Each row of a before or after table is a point. One or more steps were done to the points. Then noise was added and the rows were shuffled. The steps act on how far a point lies along the listed directions, d1 being the first. Name the steps. A step turns or swaps two directions, mirrors them in a line or flattens them onto one, adds a multiple of one to another, or multiplies one. Angles are multiples of 10 degrees, from the lower direction toward the higher: turns from -170 to 170, lines from 10 to 170 but not 90. Use the fewest steps. Two steps may share a direction if one is a turn and the other turns, adds or multiplies; they go together, in the order done. Otherwise the lowest direction goes first.

Directions:
(1): [-34,  50]
(2): [-50, -34]
Before (11 x 2):
array([[-37,   8],
       [  6,  31],
       [-31,  13],
       [ 60,  21],
       [ 33, -22],
       [-34,   2],
       [ 18, -19],
       [ 60,  26],
       [ 26,  22],
       [ -2, -12],
       [-18, -30]])
After (11 x 2):
array([[ 42,  52],
       [-29,  -2],
       [ 30, -13],
       [  0, -17],
       [-25,   5],
       [ 42,  47],
       [-27,  -7],
       [-10, -46],
       [  0,  41],
       [ 17, -19],
       [ 16,  37]])
Steps: add -0.5 times d2 to d1

Directions:
(1): [-14,  58,  12]
(2): [59, 15, -6]
(3): [ -8,  10, -60]
Before (11 x 3):
array([[-25, -16, -32],
       [ 17,  60,   7],
       [ 13,  29,  46],
       [ 41,  -9, -28],
       [-31,  -6,  11],
       [  3,  35, -24],
       [-29,   1,   9],
       [ 28,  -3,  23],
       [ 52,  -9,   5],
       [ 16,  53,  48],
       [-10,   6,  -1]])
After (11 x 3):
array([[-23,  23,  11],
       [ -9,   4,   0],
       [-19,  14,   0],
       [  5,   4,   0],
       [-11,  16,   5],
       [ -8,  15,  -2],
       [ 23, -27, -10],
       [-10,  12,   9],
       [  8, -15,  -2],
       [ 26, -29,  -9],
       [-24,  27,  16]])
Steps: flatten d1 and d2 onto the line at 150 degrees; multiply d3 by 0

Directions:
(1): [-46, -43,   7,  10]
(2): [-30,  18, -12, -52]
(3): [  9, -19, -60,   3]
(4): [ 31, -39,  16, -36]
Before (13 x 4):
array([[-56, -25,  26,  18],
       [-50,  -5,   1, -31],
       [ 36,   1, -38,  -5],
       [-31, -20, -21,  -1],
       [ 24, -15, -14,   8],
       [-36,  -1, -24, -35],
       [ 26, -16, -27, -24],
       [-27, -30,   7,  -8],
       [-27,  32,   0,   5],
       [-27, -14,  30,   7],
       [-17, -37,  32,   9],
       [ 10,  -9, -27,   6],
       [ 30,   7, -28,  -2]])
After (13 x 4):
array([[-19,  15, -26, -10],
       [ 25, -36,  -8,  40],
       [-46,  18,   9,  12],
       [-47,  39, -12, -28],
       [ 14, -51, -15,  27],
       [ 49, -54, -17,  36],
       [  4,  41,   0, -33],
       [-36,  14,  -7,  16],
       [-41,  37,  10, -12],
       [-48,  60,   0,   5],
       [ 30, -27, -16,  41],
       [ -4,  11, -25,  33],
       [ 41, -41, -11,  22]])
Steps: turn d1 and d4 by -80 degrees; add -1.5 times d3 to d2

Directions:
(1): [-16,  49,  21,  44, -26,  19]
(2): [-43, -19, -36,  23,  27,  38]
(3): [18, 12, 40, -1, 59, 23]
(4): [ 26, -35,   4,  60,   7, -24]
Before (11 x 6):
array([[-22, -10, -18, -14,  19,  -9],
       [-19,  15,   8, -13, -13,  21],
       [ -4,  24,  26, -13,  14,  15],
       [  6,  15,  27,  18,   0,  -2],
       [ 10, -32,  19,   0,  29,   5],
       [  5,  -6, -10,  21, -11,  -6],
       [ -7,  -1, -28, -19,  -5,  -1],
       [  4, -38, -14,   2,  10,  -9],
       [  2,  21,  15,  13, -20,   2],
       [ 15,  20,  35, -12,  13,  -1],
       [-10,  -8, -31, -36, -10,  -3]])
After (11 x 6):
array([[-26,  11, -39, -21, -26,   8],
       [ 10, -36,  29,  25,  59,  19],
       [  3,  32,  40, -42,  37,  26],
       [ -6, -41, -21,  38,   7,  -4],
       [ 17,  10,  16,  -5, -20, -17],
       [ 30, -10,  32, -50,  61,   1],
       [ 25,   0,  37,   8,  18, -14],
       [-41,  -2, -54, -49, -30,  11],
       [-24,  41,  19, -34, -27,  24],
       [-41,  16, -15,   3,   4,   6],
       [ 13,  -9, -11,  38, -26, -16]])
Steps: turn d1 and d2 by -60 degrees; multiply d1 by 2.5; multiply d3 by 2; multiply d4 by 2

Directions:
(1): [ 25, -14,  18, -30,  30,  21,  27, -55]
(2): [ -1,   4, -40,  -7,  49,  44, -28,  19]
(3): [  0,  22, -56,  36, -10,  -3,  26, -38]
(4): [-15, -60, -25,  -9,  -6,   4,  44,  25]
Before (13 x 8):
array([[ -4,  24,  -5,   9,  -6, -21, -18,  27],
       [ 21,  47,  -9,   0,  14,  11, -36, -21],
       [  3,  42, -18,  36,   2,   1, -11, -18],
       [ -6, -10, -21,  35, -27,  -8,  36,   6],
       [-12,  21, -27,  42, -26, -19,  -6,  12],
       [-19,   7,  -1,  19, -38, -27, -13,  41],
       [ 18,  27, -21, -16,  50,  41, -60,   1],
       [  4,  16, -19, -18,  48,  10, -48, -20],
       [-15, -40, -19,  10, -22, -22,   0,  39],
       [  6,  40,  -6,   8,  32,   0,  -9, -26],
       [ 17,  20,  34, -25,  38,  12, -48, -23],
       [  1,  24,  25,  -9,  40,  25, -35,  -3],
       [  7,  36,   0,  -5,  44,   4, -51,  -6]])
After (13 x 8):
array([[-12,  40, -16,  26,   4, -19, -13,   8],
       [ -7,  27,  25,   6,  -8, -24, -55,  18],
       [  6, -16, -21,  14,   7,  19,  38, -13],
       [ -9, -14, -17,  -1,  -7, -17,  12,  35],
       [-16, -42, -16,  -7, -14,  -1,  24,  35],
       [-12,  18, -13,   8,  -2, -31, -39,  -4],
       [  4, -59, -11, -19,   8,   1,  25,  -2],
       [-12,  18, -35,  43, -12,  -6,   1,  12],
       [-14, -20, -42,  25, -11,  -1,  24,  15],
       [-15,  21,  -6,  20,  -7, -32, -33,  27],
       [-16,  22,  25,  15,  -4,  -7, -28,  23],
       [  0,  20,  -9,  13, -18, -13, -34,  15],
       [ -3,  33, -23,  22, -24, -15, -30,  20]])
Steps: turn d1 and d4 by -70 degrees; flatten d2 and d3 onto the line at 80 degrees

Directions:
(1): [-53,  -5, -41,  33,   0,  31,  -8,  -9, -43]
(2): [ 42, -49,  -6, -23, -12,   5,  -4, -42, -43]
(3): [-33,  32,   0, -49,  -3, -13,  47, -39, -10]
(4): [-30, -60,  20,   9,   7, -31,  43,  28,  -5]
Before (12 x 9):
array([[-35, -42,  -1,  25,   4, -21,  24,  35,  -6],
       [  4,  11, -23, -20, -23,  18,  -6, -32, -28],
       [  1,  24,   6,  -3,  -2,  14, -17,  11,  20],
       [-22,  39, -11,  -6, -14,  14, -11, -10,   2],
       [  8,  27, -11,   0,  -8,  11, -11, -32,  -1],
       [ 16, -21, -11, -11,  -9,  26,  -1, -34, -35],
       [-18,  28, -20, -11,  -7,  16,  -3,   6, -11],
       [ 15,   9, -18,  10,  -7,  22, -19,  -5,  -9],
       [ 60,  19,  31, -41,   4, -38,   1,   6,  49],
       [ 13,  24,   8, -14,   5,   1, -13, -11,  16],
       [ 14,  23,  17, -13,   3, -10,  11,  -8,  20],
       [  9,  47,   0, -22,  -5,   3,  15,  -5,   4]])
After (12 x 9):
array([[  3, -10, -19,  19, -10,  21,   0,   8, -31],
       [-35,  37,  11,   3,   3,   8,  19,  17,  23],
       [-43,  25, -13,   2, -12,   3,  12,   6,   2],
       [-13,  -6,  -9, -13, -19,   6,   0, -18, -20],
       [ 15, -19,   6,  -8,  -6,  10,  -7,  -6,  -6],
       [  3,  13,   3, -12,  -4,  -7,  16,   2,  11],
       [ 38, -39, -11,  53,   9,   5, -53,  40,   7],
       [  1, -13,   1,  11,   6,   8, -19,   0,  -2],
       [ 11, -17,  -5,  25,   5,  13, -16,   1, -10],
       [  7,   2,  -2, -22, -11, -12,  15, -11,  -3],
       [-13,   0, -18, -23,  -8,  10,  12,  -1, -23],
       [-13,   3,  -4,   9,  -3,  -3,   5, -12,   3]])
Steps: swap d1 and d3; multiply d2 by -1; multiply d4 by 0
